Each row of a before or after table is a point. One or more steps were done to the points. Then noise was added and the rows were shuffled. The steps act on columns, c1 being the first. Name the steps. A step turns or swaps two columns, mirrors them in a line or flattens them onto one, adds a multiple of one to another, or multiplies or shifts one. Angles are multiples of 10 degrees, from the lower column toward the higher: turns from -170 to 170, lines from 10 to 170 but not 90. Use the fewest steps. Two steps may share a column if one is a turn and the other turns, adds or multiplies; they go together, in the order done. Otherwise the lowest column goes first.

Before:
[[ 79 -14]
 [-11   2]
 [-21 -10]
 [-27 -11]
 [ 24 -14]
 [-27  11]
 [-21 -10]
 [-20 -14]
 [ -5  14]
 [ 37  -9]
 [-20  86]
 [ 13  -6]
 [-19 -12]
 [ 26   0]]
After (14 x 2):
[[-17 -16]
 [  7 -29]
 [ 11  -6]
 [ -4  35]
 [  2 -10]
 [ 80 -35]
 [ -3  15]
 [  8  25]
 [-14 -17]
 [-17 -16]
 [ -1  80]
 [-13 -20]
 [-15 -25]
 [-10  25]]
Steps: mirror c1 and c2 in the line at 40 degrees

Before, 12 rows:
[[-46  62 -22  16  16  57]
 [-16 -41 -34 -35   0  11]
 [ 18  -6   7 -25  29 -12]
 [ 13 -45 -16  13  12  24]
 [-21  -9 -13 -21 -21  -2]
 [-26 -26 -25  14  20  21]
 [-10  10  25 -11 -31  10]
 [ 33  -2 -43 -29 -41  29]
 [ 11   9 -42 -49 -10  25]
 [ -5 -37  -9  20  31  -1]
 [ 13 -37  25   5 -31  48]
 [-36 -15  10  63 -10 -11]]
After:
[[-13  21  26 -12 -32   6]
 [-45 111 -22  17  16  41]
 [-35  17   8  66 -11  -7]
 [ 32 -36 -44 -30 -41  19]
 [ 17 -27   7 -23  28 -10]
 [ 15 -49  26   5 -29  32]
 [  9  -4 -41 -50 -11  16]
 [-22  14 -12 -22 -25  -4]
 [-15 -21 -35 -34   1   8]
 [ 12 -58 -19  14  13  15]
 [-27   2 -22  15  20  13]
 [ -6 -31  -9  19  33   1]]
Steps: add -1 times c1 to c2; multiply c6 by 0.7

Before (12 x 11):
[[ 29 -10  63   0  25 -56  71  -7   3   6 -11]
 [-25  16  10  27 -40   6  -7  28   2  22 -26]
 [ -4   3 -23  51 -38  -3  -4  -8   2 -20 -38]
 [ 21   7  73 -14  35 -15  38 -20 -38 -16 -17]
 [  2 -21  22 -16  50 -52  30  -8 -16  11 -13]
 [ -1  12 -20   9 -39   9  23  20 -19 -19   2]
 [ -2   1   3  53   1   9   3  31   3 -13   1]
 [ 36 -88  11  10   5 -22   8 -38  11  41  13]
 [ -8 -69  25 -11  20  -9  29 -22  51  11 -11]
 [-35 -11   9  48 -40  -9  15  13 -37 -23  -6]
 [ -1 -46   4  17  -9 -30 -10 -49  43  18  37]
 [-19  18 -15  57 -19  16  37 -21 -33  10   0]]
After (12 x 11):
[[  2   4   3  53   1   9   3  29   4 -11   1]
 [-10 -90  11  10   3 -18  37 -39  12  45  12]
 [ -3   3 -25  52 -38  -6  -4  -7   2 -20 -38]
 [ 45  18 -16  59 -18  18   3 -21 -33  12   2]
 [ 23 -18  20 -17  51 -53  18 -11 -17  12 -12]
 [  6  15   9  28 -41   5 -23  28   3  21 -29]
 [ 31  -9  10  48 -40  -8 -20  13 -37 -22  -6]
 [ -8 -47   4  18  -9 -29  -7 -50  43  21  40]
 [ 21  12 -22   9 -41  10   9  21 -17 -18   5]
 [ 47  -9  65   1  25 -55  60  -7   4   4 -12]
 [ 22   9  72 -14  32 -15  40 -18 -39 -16 -17]
 [ 29 -68  28 -12  19  -9   8 -24  49  10 -10]]
Steps: mirror c1 and c7 in the line at 60 degrees

Before (11 x 20):
[[ -7 -26  39  19  20 -11   0  17 -18 -50  12 -10  -1 -10  20  17 -24 -43
   57  25]
 [ 33  17  38  49  17  -9  23 -28   8 -17 -41 -16   2 -14   6   2 -25 -20
   83  32]
 [-17   6   6  -7 -34  -9  10 -22  39   4  52 -45 -27  22 -11 -15 -40   6
   47 -54]
 [  9 -25 -41 -15  30  30   0 -19  25  -9  -7 -17  13  34  -6 -39  36  45
    2   4]
 [-21  41 -29  33 -41  -1   4  11   8   5  51 -52 -61  25   4 -24 -13 -25
    8 -48]
 [ 23 -42 -17  -4  19  19  20 -35  18  -4 -18 -18  -2  -1 -13 -32  -6 -31
  -27  35]
 [-13  13   6  -2 -12  30   8  -6 -24  13  10 -59 -39   1  10   2 -34  -9
   29 -62]
 [ 25   6 -25 -48  47 -23  12  -2   2 -30 -17   7  13  26  -5 -39 -16  27
  -30  40]
 [ 13  11 -13  22 -57 -16   4  28  10  20  45  -3 -43  28  24  31 -34 -20
  -11 -69]
 [ 38 -23 -40 -37  31  17  62   1  24 -33 -34  -7   7   7 -33 -61  23  15
   10  10]
 [ 59 -27 -31 -18  61   5  13 -19  -4 -12   8 -27  -9 -22 -24 -25   9  15
   23  33]]
After, 11 rows:
[[-65 -24 -31  28  63   4  11 -17  -3 -11   8 -30  -7  12 -24 -27   9  -9
   24  22]
 [ 42  12 -13 -39 -57 -14   1  27  11  20  46  -4 -42 -14  22  34 -33  18
  -11  52]
 [-12 -21 -38 -16  35  29   1 -22  21 -13  -5 -13  17  54  -8 -41  35  -4
   -1   2]
 [-35 -24 -35  18  32  14  60  -1  24 -33 -35  -9   5  34 -36 -63  21  17
   11  23]
 [ 55  13   8   0 -13  29  10  -7 -26  16   9 -58 -40  -4  13   3 -36  11
   28  27]
 [ 51   7   5 -15 -35 -10  12 -21  41   5  51 -44 -29  19 -13 -18 -38  12
   47  22]
 [-50   5 -25  10  50 -20  11  -2   1 -28 -16   6  14  54  -7 -39 -18  24
  -31  -6]
 [-49  18  36 -20  20  -5  23 -28   7 -14 -41 -16   1 -46   5   2 -25 -25
   83   4]
 [-15 -26  41  -3  20 -11   0  16 -20 -52  13 -13  -1 -45  21  17 -24  11
   60 -22]
 [-42 -42 -18   3  19  17  21 -39  14  -7 -19 -14  -5 -25 -12 -33  -2  22
  -28  -7]
 [ 49  38 -33 -40 -39  -1   7  10   8   6  49 -53 -61 -24   6 -24  -8  11
    5  12]]
Steps: turn c1 and c20 by 130 degrees; turn c4 and c14 by 130 degrees; turn c14 and c18 by -130 degrees

Before:
[[-65  30  17 -22  14 -18 -37 -35 -18 -62  25  48 -13  -8  16 -13   1  25
   19  -4  30  28 -21  32   8  38   3 -30  14  19   5 -30 -17   6  21 -13
    7  23  14  16 -38 -23  46  31 -30  -2  13  -2]
 [-58  -6  12 -55  -2  28 -14  13 -28  40 -34   9  37  -7  20 -16  -7  -3
  -16  28  -3  11  17 -15  13  20   6   6 -34 -25  -3 -24 -33  14  -9 -20
  -51  22  -7  18 -17  -9  39  46 -28 -53 -29  22]
 [ 19 -47  25 -13  43 -33 -20  31 -63 -50  15  29 -19   5  40 -22  15  12
  -20  18 -10  20   7 -13  23   0 -41 -43  -3   9 -23  25  -1 -11 -85  40
  -59   1  17  -4 -62  28   3  26  54  29 -25 -22]
 [-16  39  -6 -37  -9 -38   2  15  10  18  50  -8  -9 -18 -51  46   0   0
   34  16 -28  15  10   4  15 -35   2 -12 -30  50  30  33  21 -35  19 -30
  -15  14  -3  -3  17  18 -37  37 -47 -39 -65 -27]
 [-66 -22  23 -10  45  12   2  10 -31 -46  35 -27 -35  36  32 -20  -3  48
    1  25  10  30   8 -29  28  22 -92  44  -7   1 -34 -30  31  -9  -4 -41
  -28 -10  25  -7 -20 -24  13   4  33 -47  35  11]
 [-13  43  32   2  26 -33 -15 -59 -28  -7 -12 -36  21  10 -42  18 -33 -12
  -13 -47 -14 -24 -16  27  44 -54  49  20 -38  54 -12 -37  18 -38 -27   7
   18  61   2 -26  18  -8  42   3 -31  12  51  12]
 [-23  79   8 -17  20  -7  -6 -38 -34 -29 -33  22   4 -40 -12 -13 -68 -21
   -7 -48  24   3  53 -24  -1  41   2  10 -24 -20  -5   4 -13 -16  12  -2
   22   0  -6  -8 -51  -3  -8  39  15 -34  40   9]
 [-65 -21   2  -9  38   8   7 -32 -15 -14  29  20  36 -29  32 -11 -23 -10
   -2  14 -20  -3 -10 -10  31 -18   2 -34  31  -9  20 -23  40  -6 -41 -10
    1 -12 -10  18 -26  -9 -19 -14   6 -14  -7   4]
 [  2  11 -15  41  17 -48 -26  -7 -32 -19  17   0  25  -6 -22  18  -1   0
    3  -4   7  16  -6 -15  21   2  24   4 -14 -22 -14  37 -60  -3 -49   0
   -4   1  11  19 -17  14  -6  11 -24 -19 -13  28]
 [-28 -12   7  54  -7  17 -36   2 -19 -35   9  -6  -6 -39 -19 -51  20 -45
  -20  30 -18  -4  61  40  59   3  55  -2 -14 -20 -36 -11   0  14 -20   3
  -22  60 -20 -33  25  27  36  51  52  -7  62 -42]
 [ 37  58  35  19 -16 -15  29   5 -27  19   1  25 -65  23  22  20  21 -16
   13 -16  12  29 -32  25 -14   3  13  34  24  19  45 -37  17 -18   9   3
  -22  -3  41 -50  -5 -18  13  32   1 -18 -34  -3]]
After:
[[-66 -42  17 -23  14 -18 -33 -37 -18 -63  23  51 -12 -10  17 -11   4  27
   21  -4  31  29 -24  30  10  39   7 -31  13  20   6 -30 -16   8 -23 -17
    6  22  14  15  24 -23  45  26 -26  -3  12   0]
 [-54  -3  12 -57  -6  30 -14  11 -31  37 -35  11  39  -8  20 -17  -9  -4
  -15  30  -5  13  16 -16  10  20   7   6 -31 -21  -1 -27 -32  12  -5 -20
  -56  22  -7  20  16  -8  36  42 -26  51 -30  19]
 [-18 -28  30  -3  25 -34 -18 -59 -27 -11 -13 -37  23  11 -44  17 -36 -13
  -14 -46 -13 -21 -17  27  43 -53  46  19 -42  58  -9 -35  20 -38  27   2
   13  64   5 -30 -22  -5  44   5 -29  -1  47  11]
 [-14 -28  -8 -41  -7 -36   4  15   9  22  50 -16 -12 -15 -47  46   0   0
   34  17 -23  16   7   5  14 -35   2 -10 -32  52  30  31  23 -31 -28 -30
  -16  14  -5  -7 -20  20 -35  38 -52  33 -65 -28]
 [ 22  27  27 -12  45 -31 -18  30 -67 -50  15  25 -17   5  40 -24  15  11
  -20  15  -8  18  12 -11  25   2 -36 -44  -7  10 -22  21   0 -14  90  33
  -58  -1  13  -5  52  27   2  25  50   5 -29 -20]
 [-29  21   7  53 -10  20 -35   1 -17 -33   8  -3  -7 -38 -17 -51  20 -43
  -17  32 -18  -5  60  45  59   4  54  -1  -9 -20 -35  -9  -1  12  13   7
  -19  56 -19 -37 -10  28  37  48  50  14  62 -42]
 [-25 -91   9 -15  22  -2  -6 -38 -33 -27 -30  19   6 -42 -14 -14 -70 -21
   -7 -48  22   2  50 -26  -5  43   2   9 -21 -21  -8   8 -12 -14 -21  -1
   25   2  -4  -7  11  -4  -6  38  15  28  36  13]
 [ 36 -56  34  22 -14 -16  30   3 -26  20   1  26 -67  24  22  20  23 -14
   12 -13  10  26 -35  24 -16   3  12  30  20  21  49 -40  17 -18 -15   2
  -21  -5  44 -50  -8 -21  10  32   3  13 -36  -7]
 [-66  12   4 -10  38  10   7 -32 -14 -17  30  20  33 -25  28  -9 -19  -8
    4  13 -19  -4  -7 -10  29 -15  -2 -35  32 -11  17 -25  43  -7  33 -11
   -1  -9 -10  17  23  -9 -19 -12   7  27  -7   4]
 [  0 -20 -16  41  21 -48 -26  -8 -37 -17  16  -3  26  -9 -25  17  -2   0
    1  -8  11  16  -2 -12  21   1  26   6 -15 -18 -12  35 -57  -2  39   1
    1  -2   7  18   8  14  -6  11 -22  35 -15  29]
 [-66  14  24  -9  41  13   3  10 -30 -46  34 -25 -35  38  30 -23  -5  51
   -3  27  13  30   7 -29  27  21 -93  45  -9  -2 -31 -32  30  -6 -10 -38
  -28 -13  22  -8  15 -24  14   3  28  47  38  11]]
Steps: turn c2 and c41 by -160 degrees; multiply c41 by 0.7; turn c35 and c46 by -160 degrees
